Each row is a point. Each copy is the shape, with its points in the same order, stretched, turned, moved and blurred by noise. Is it also mirrored, or only turned?
In the rows, 128 means zero.

Shape (5 x 2):
[[160  93]
 [ 93 113]
 [183 105]
 [101  96]
 [121 153]]
Copy 1, 5 rows:
[[122  91]
 [174 142]
 [ 98  92]
 [180 117]
 [131 171]]
Copy 1 is: mirrored
Copy 2:
[[160 139]
 [104 149]
 [168 124]
 [118 158]
 [ 97 115]]
Copy 2 is: mirrored

Shape, 7 rows:
[[124 146 181]
 [ 61 187 116]
 [157  95 125]
 [127 141 155]
 [122 175 128]
 [119 117  92]
 [100 120 103]]
Copy 1, 7 rows:
[[171 112 130]
 [154 181 191]
 [111 107  99]
 [154 124 128]
 [156 166 138]
 [103 146 138]
 [110 140 152]]
Copy 1 is: only turned
Copy 2, 7 rows:
[[147 161 159]
 [151 205  80]
 [ 95  92 154]
 [139 145 144]
 [152 148 103]
 [ 98 121 111]
 [102 146 114]]
Copy 2 is: only turned

Shape (8 x 3):
[[147 177 106]
 [145 125 119]
 [145 109 108]
 [138 107 125]
 [142 114 115]
 [130 146 128]
 [147 107 162]
 [ 98 208 120]]
Copy 1, 8 rows:
[[100 171 188]
 [130 140 137]
 [138 147 119]
 [135 124 118]
 [134 144 125]
 [102 134 152]
 [148  82 128]
 [ 31 162 196]]
Copy 1 is: only turned
Copy 2:
[[ 94 128  66]
 [133 123 111]
 [147 140 116]
 [143 123 128]
 [144 131 113]
 [110 113 112]
 [148  78 142]
 [ 47 126  91]]
Copy 2 is: mirrored
Copy 3:
[[204 132 103]
 [160 116 151]
 [156  94 162]
 [137 112 161]
 [151 105 155]
 [155 136 121]
 [127 157 176]
 [168 150  37]]
Copy 3 is: only turned
Copy 4, 8 rows:
[[168 157 106]
 [130 142 142]
 [130 129 156]
 [115 131 151]
 [128 132 149]
 [131 143 118]
 [ 86 156 151]
 [163 137  59]]
Copy 4 is: only turned

Shape (9 x 4):
[[123 169 101 176]
 [156 101 170 105]
 [171 126  94 122]
 [139 153 158 147]
 [114 114 115 144]
 [152 162 157 120]
 [ 88 147 178 108]
 [113 104 110 137]
 [116 181  92 139]]
Copy 1, 9 rows:
[[146 177  91 139]
 [118  73 183 142]
 [ 92 111 131 126]
 [151 121 131 143]
 [122 150 147 145]
 [146 106 132 123]
 [172 137 167 122]
 [114 148 155 144]
 [147 178  97 111]]
Copy 1 is: only turned
Copy 2 (9 x 4):
[[140  89  73 169]
 [126 191 149 103]
 [115 162  61  91]
 [151 146 127 166]
 [106 101 110 116]
 [175 164 114 147]
 [181 110 166 143]
 [100 103 110 100]
 [171  87  61 141]]
Copy 2 is: mirrored

Shape, 9 rows:
[[168  59 115 112 122 159]
 [111 114 156 127  98 126]
 [163 133 145 154 147 135]
 [107  74 113 147 161 127]
 [172 127 103 113 129 108]
 [ 89 132  89 129 139 161]
 [103 138  81 135 163 132]
 [116 117 132  80 172 152]
 [155 108  70 162 102  98]]
Copy 1, 9 rows:
[[ 76 136  93 159 179 145]
 [134  97 144 122 130 145]
 [136 146 112 147 143  84]
 [135 100  55 150 134 120]
 [108 169  95 122 128 131]
 [163 131  81 174 118 157]
 [164 145  53 159 107 134]
 [165 147  74 129 184 150]
 [ 82 140  87 153  74 126]]
Copy 1 is: mirrored
Copy 2, 9 rows:
[[ 75 107 130 148 153 199]
 [ 96 150 126 125  98 116]
 [137 135 174 178 134 143]
 [100  72 135 118 131 129]
 [125 134 125 181 151 141]
 [171  96 116  87 136 118]
 [175  86 124 115 148 104]
 [106 108 146  97 186 129]
 [146 113  96 185 101 139]]
Copy 2 is: mirrored

Shape (11 x 8):
[[112 158 107 146 129 128  77 118]
 [107 108 133 153 166 174 157 121]
 [134 126  87  93 175 170 131 143]
 [141 177 189  80  94 121 122 113]
 [165 129 115  88  81 177 174 147]
 [ 91 100 142 138 151 120 135 174]
 [170 167 136 101 164 152 169  84]
 [170 169 121 135 117 128 121 150]
 [113 125 131 161 171 105 116 119]
 [112 163 152 124 157 153 138 128]
 [114 157  89 173 115 119 172 120]]
Copy 1 (11 x 8):
[[139 138  89 136 118 122 157 138]
 [ 90 132 137 113 184 204 130 110]
 [126 111 158  83 160 166 127 161]
 [185 198 132 166 138  82  99 108]
 [115 186 167  75 117 137  93  99]
 [ 75 101 138 154 156 167 128 142]
 [139 178 154  92 189 118 149 111]
 [132 173 154 122 107 125 165 127]
 [106 111 115 147 162 129 178 137]
 [125 163 134 134 166 157 132 135]
 [ 67 176  98 101 124 128 159 143]]
Copy 1 is: only turned
Copy 2:
[[161 148  95 131 150 113 150  84]
 [146 131 134 132 165 162 156 136]
 [132 125  82  96 116 138 171 149]
 [168 146 132 141  77 132 101  99]
 [139 154 126  47  94 167  72 145]
 [100 167 153 137 145 130 144 134]
 [182  78 110 111  93 134 132 140]
 [180 153 126  80 115 107 101 127]
 [139 122 120 160 157 105 159 120]
 [161 138 143 127 126 138 156 114]
 [139 126 167  74 158 122 101  97]]
Copy 2 is: mirrored
Copy 3, 11 rows:
[[141 127  92 136 118  81  81  91]
 [ 76 153 140 111 132 142  94 149]
 [153 131 158  95  81 122  79 143]
 [123 191 146 145 100  70 156 110]
 [172 130 222 133 108 112 109 153]
 [129 164  89 146 112 127 104 204]
 [112 173 181  70 107 161 154  94]
 [178 145 139 107 146 107 114 143]
 [101 155  77 123 126 144 129 140]
 [112 192 126 112 119 113  93 125]
 [167 155 134 135 143 173 101 113]]
Copy 3 is: only turned

Shape (15 x 9):
[[148 115 147  83 150 135 130 150 146]
 [135 132 112 126 116 109 105 115  89]
 [121 165  85 113 113 101  89 150 144]
 [128 133   7 142 117  99  97 140 136]
 [149 133 148 140 152  97 141  63 129]
 [137 191 165  68 166 175  86 135 141]
 [148 123 153 100 109 159 151 147 144]
 [130 105 148 141 229 129  87 135 133]
 [160 116 179 137 158  99 115 147 133]
 [ 98 158 163 134 112 128 127  96 131]
 [166 101 132 114 120 155 139 144 124]
 [167 133 174 141 115 139 121 142  96]
 [136 122 108 142 124 110 157 148 150]
 [136 115 159 140 122  97 169 105  65]
 [133 106 173 124 123  90  89 120 139]]
Copy 1:
[[ 94 114 130 148 131 110 121 172 120]
 [160 154 124 114 151 110 161 135 121]
 [138 166 107  78 126 109 156 184 155]
 [185 217  73 104 113 104 142 201 134]
 [150 118 143 108 120 165 117  97 102]
 [ 52  81  98 121 119 129 181 164 140]
 [111 105 127 163 134 118 103 156 163]
 [ 63 162 108 141 138 136 126 147  68]
 [106 132 157 128 171 151 117 150 123]
 [120 125 121 104 118 136 130  90 166]
 [133 121 112 177 158 114 110 164 135]
 [129 118 145 168 180 143 149 133 149]
 [147 164 131 140 121 134  94 157 150]
 [171 138 180 155 149 129 123  90 118]
 [112 126 137  88 177 122 110 127 133]]
Copy 1 is: mirrored
Copy 2:
[[111 118 131 133 141 122 144 168 137]
 [158 121 126 101 126  93 109 117 121]
 [140 144  90 124  81  84 113 140 134]
 [189 102 109 122  75  74 106 134 186]
 [125 105 166 113 119 126 158  75 119]
 [123 161 108  76 104 156 158 181  96]
 [ 93  92 125 120 142 133 113 148 136]
 [196 167 143 152 144 167 183 161 140]
 [121 163 160 142 136 132 130 139 126]
 [109 142 107 114 126 139 109  82 111]
 [130  84 138 110 153 133 107 165 150]
 [129 138 159  99 149 142  80 138 118]
 [116 108 129 169 122 109 107 100 150]
 [128 103 147 152 152 113  98  73  84]
 [124 159 135 125 150  94 136 108 142]]
Copy 2 is: only turned
Copy 3 (15 x 9):
[[113 108 157  75 150 113 113 127 133]
 [108 106 129 150 117 102 124 146 151]
 [115  91 179 108 105 127 108 181 137]
 [ 73 113 233 146 114 150 118 188 181]
 [141 167 113 118 101 120 148 125 154]
 [182  64  79  74 147 132 124 151 152]
 [107  97 139  79 109 114 106  90 126]
 [147 144 120 124 226 169 139 176 141]
 [ 93 141 108  98 127 124 115 140  94]
 [181 114 120 116  95 122 119 119 126]
 [ 82 108 134 107 130 115 113  99 141]
 [ 93  98  61 122 103 113 116 110 109]
 [ 86 124 189  97  98 144 126 120 118]
 [ 87 129 113 159 102  86 155 100 103]
 [133 144 128 107 122  94  92 143 116]]
Copy 3 is: mirrored
Copy 4, 15 rows:
[[169 160 146 138 140 128 152 154  94]
 [119 135  89 110 108 132 127 145  87]
 [112 186  98 147  95 113 120 145  97]
 [145 205  58 150  78 115 116 137 144]
 [120 139 102  82 160  85 149 130 112]
 [117 127 167 141 174 138 118 207  90]
 [146 145 155 148 162 168 162 115 108]
 [136 117 146  80  77  69 105 180 134]
 [140 136 136  92  99  90 120 132  73]
 [ 64 128 131 116 161 125 161 119 117]
 [157 149 130 129 142 165 146 133  98]
 [127 111 132 103 124 155 104 138  70]
 [147 176 116 143 126 115 148  97 123]
 [127  90  96 117 139 124 151 108  65]
 [107 155 127  68  85 102 146 140  84]]
Copy 4 is: only turned

Shape, 14 rows:
[[159 162  72 147 139 112 106 115  93  95 114]
 [105 107  91 148 114  82 120  87 125  98  97]
 [ 98  83  66 149  94 159  95 138 109 155 125]
 [136 132 128 105  95 143 128 144 119 146  91]
 [152 132  88 115 107  78 108 129 102 130 175]
 [120 164 142 145 139 141 151  99 157 147 159]
 [ 83  78  98 128 167 115 122 169 168  95 104]
 [142  95 100 138 160 103 164 120 130 160 157]
 [ 93 160 143 111 158 115 150 140 123 151 104]
 [153 136 116  80 152 143 107 164 137  98 170]
 [140 154  99 154 164  89 116 151 128 110 103]
 [166 101 137 157 121 136 121 100 123 177  91]
 [ 90  87 102 163 108 140 125 132 107 118 155]
 [122 117 137 118 137 108 130 104 112 178 141]]
Copy 1:
[[132 143  99 111 156 159  80  94 127  95 120]
 [142 170 118 109 136 132 130 143 146  72 176]
 [156  93  74  84  75  88 115  85 161 112 142]
 [173 100 113 130 118 107 106 145 137 155 125]
 [138 127  64 129 139 181 122  96 104  97 167]
 [112 139 136 146 120 140 189 127 114 154 106]
 [ 88  97 127  73 172  60  90 136 114 120 166]
 [144 142 105 152 124 115 159  78  92 130 162]
 [124 116  95 158 142  94 133 170 119 153  98]
 [ 75  84 115 106 172 153  83 109  92 167 148]
 [125 121 106 112 170 119  88 123  92 102 109]
 [191 133 146 166  64 114 140 124 100 131 136]
 [128  92 100 101 116 116 147  88 174  79 158]
 [140 136  94 179  87 132 162 142 101 135 148]]
Copy 1 is: mirrored
Copy 2:
[[149 104 126  90 115 121 126 128 101  74  87]
 [157 127 146 162 110 117 107 114 156  51  84]
 [ 51 155 129 187 155 106  98 101 117  85  92]
 [138 123 114 162 141 161 129 107  98 134 118]
 [100 132 128 123  95 150 183 140  87  53 109]
 [158 152 155 113 142  98 152 143 111 149 147]
 [108 133  86 178 112 102  63 122 205  96 145]
 [ 95 139 134 120 134  83 156  87 131  85 165]
 [186 159  92 127 128 123 134 102 137 169 127]
 [ 88 115 101  93 117 172 149 158 120 123 157]
 [164 111 100 125  90  91 112 127 133  99 119]
 [114 113 167 158 123  90 114  72  92 130 136]
 [ 72 135 138 179 148 106 142 134 140  84  91]
 [114 166 142 133 110 117 163  88 112 128 132]]
Copy 2 is: only turned
Copy 3:
[[115  82 159 118 107 160  81 125  57 177 179]
 [100  79 164  97  68 100 105 142  79 106 160]
 [192  64 110  81 126  96  70 114  97  85 113]
 [139 139  75  89 107 133 111 149 133 153 110]
 [143  81 190  56 148 142  66 131  95 189 138]
 [143 171 150 170 141 109 134  86 167 156 146]
 [ 47 135 103  83 130  78 126 115  67  28 138]
 [ 92  76 153 108 182 133 122  88 155 128 149]
 [ 64 181 126 141 138 153  87 125 147 108 122]
 [113 155 130  73 165 146 126  93  71 171 109]
 [ 64 125 137 128 131 148  88 156  83 126 192]
 [170  81  93 136 134 163 157 175 158 136 148]
 [153  81 148 109 139  55 103 109  93 111  97]
 [131 114 156 119 155 165 107 130 158 129 112]]
Copy 3 is: mirrored
Copy 4:
[[100 115  59 168 140 121 146 122 127 107 128]
 [102 101 100 127  95 148 114 132  88  89 132]
 [169  69  89 133 124 154 144  78  97 156  92]
 [123  94 147  92 137 109 160 118 118 111  98]
 [127  94  99 154 131 101  93 113 144 151 115]
 [107 158 185 146  86 114 157 101 126  99 134]
 [139 134 137 126 139 204 117 127 101  94 169]
 [164 100 125 152  80 141 120 139 141 118 171]
 [117 135 202 136 123 134 161 138  91  90 140]
 [130 151 121 131 164 109 124  94 155 145 160]
 [ 97 137 121 157 140 158 141 150 128  90 134]
 [120  87 126  92  74 127 181 138 127 137 126]
 [173 116  97 128  96 141 121 110  97 136 114]
 [133  97 163 128  84 117 150 124 102 146 146]]
Copy 4 is: mirrored

Shape:
[[117 108 140 121  80 149 127 117 121 132 122 117]
 [121 113 154 134 159 117 140 142 118 146 106 141]
 [177 180 129 143  94 134 119 165 132 154  85 106]
 [126 137 144 143 144 104 141 106 146 154  70 125]
 [101 140 149 142 149  64 122 145 109 114 148 153]
 [141 133 158 148 143 151 155 137 123 129 105 145]
 [136 144 118 178 144 115 172 123 183 154 102 168]
 [131 103 130 140 107 112 126 106 119 121 189  87]
 [141 113 117 113 111 102 133 129 117 106  92 130]
 [119 128 113 198 117  79  69 120 149 113 108 120]
 [109 173 167 116 159 157 147 139 147  93  88 106]
 [158 136 148 194 125 124 154 150 137  82 143 135]
 [165 163 112 135 134 114 136 112 126 154 125 134]
 [ 92 137 115 169 154  95  64  44 132 152 116 127]
 [ 93 127 100 136 156 113 101 146 117 114  85 125]
 [134 181 105 170 112 119 134 140  83 128 122 140]
 [ 92 143 143 217 151 112 159 155 117 114  88  99]
 [141 152 125 153 140  89  79 105 180 112 133 144]]
Copy 1:
[[ 71 133 103 146  91 100 113 107 115 133 158 113]
 [134 123 138 131 126 113 125  97 110 140  84 116]
 [141 157  74 157  51 141  64 151 142  98 131 115]
 [113 128 120 138 108 126 109 110 160 122  87 139]
 [135 127 141  91 163 157 111  89 112 152  97 144]
 [123 125 144 154 102 128 125 116 112 142 106 114]
 [134 120 165 129 111 161 148 142 184 112 121  98]
 [ 69 148 117 132 137 145 110  94  96  88 148 133]
 [115 136 101 104  78 116 126 128  99 129 113 159]
 [ 90 116 107 108 138 158  75 171 138  81 100 125]
 [126 134 134 179 112 131 119 152 131 149 133 177]
 [109 133 166 136 107 184 114 153  91 117 130 133]
 [142 146  90 135 103 161 125 118 152 108 112 119]
 [ 75 105  83 127 184 150 114 125 181  96  81 110]
 [134  89 109 117 135 112 110 155 107 115  99 139]
 [135  99 107 131 105 176 101 109 129 126 131 108]
 [111  75 189 158 139 158  68 109 115 109 113 145]
 [114 155  97 110 143 169 121 188 162 101 107 130]]
Copy 1 is: only turned
Copy 2:
[[148 115 112 104  79 131 104 143 138 112 129 123]
 [158 143 130 139 161  98 110 152 144 116 143 136]
 [207  81  88 120 123 132 125 140 157 168  64 105]
 [158 128 131 128 151  67 121 143 130 107  82 138]
 [121 145 156 159 174 152 101 148 124  93 148 120]
 [171 131 116 157 133 104 113 121 154 127 123 135]
 [158 107 142 163 158  80 153 109 195 106  74 145]
 [118  80 158  82 115 164 109  93 120 125 163 115]
 [112 132 121 103 123 106 123 164 128 139 128  90]
 [172  98 146 118 142 129 151 125 108  79  83  84]
 [171 163  67 153 136 120 118  87 128 116  85 151]
 [165 114 142 157 129 148 124  67 163 122 115  93]
 [148  81 139 132 147 118 133 125 132 152 111 137]
 [148  91 167 132 152  94 148 127  51  53 108 152]
 [145 133  82 129 168 101 127 154 114  97 128  98]
 [161  78 109 169 142 147  91 125 131 124 114 103]
 [191 118 104 156 179 100  71  78 145  74 100  91]
 [150 114 155 131 146 138 186 115 113 105  83 134]]
Copy 2 is: mirrored
Copy 3, 18 rows:
[[114 140 139 124 109 100 131 165 131 159 131  90]
 [126 150  90 129 165 121 148 140 141 144  99 121]
 [ 71 193 119 142 146 163 149 164 101 106  87 135]
 [100 151  91 123 155 111 152 123 132 116  54 144]
 [143 137 122  84 159 149  68 111 136 135 113 114]
 [123 162 106 159 142 139 161 127 148 117 102 103]
 [ 73 116 101 175 137 150 131  64 117 104  45 127]
 [109 102 153  83 133 112 113 132 129 126 175  94]
 [120 134  94 105 104 124 114 155 115 127 116 132]
 [109  85 154  70 140 184 121 100 159 137  76 154]
 [130 249 109 131 123 127 161  98 172 130  99 130]
 [105 123 135 140 124 188 125  90 170  93 129  99]
 [108 139 116 131 147 139 127 120  80  85  94 124]
 [155  88 160  62 164 125 143  86 135 130  53 152]
 [146 150 117 107 130 147 133 125 145 167 100 179]
 [131 135 161 153 142 163  97 135 117  96 111 137]
 [102 143 145 157 174 149 145 109 218 124  95 174]
 [117 125 127  63 124 185 115  60 115 118  65 116]]
Copy 3 is: only turned
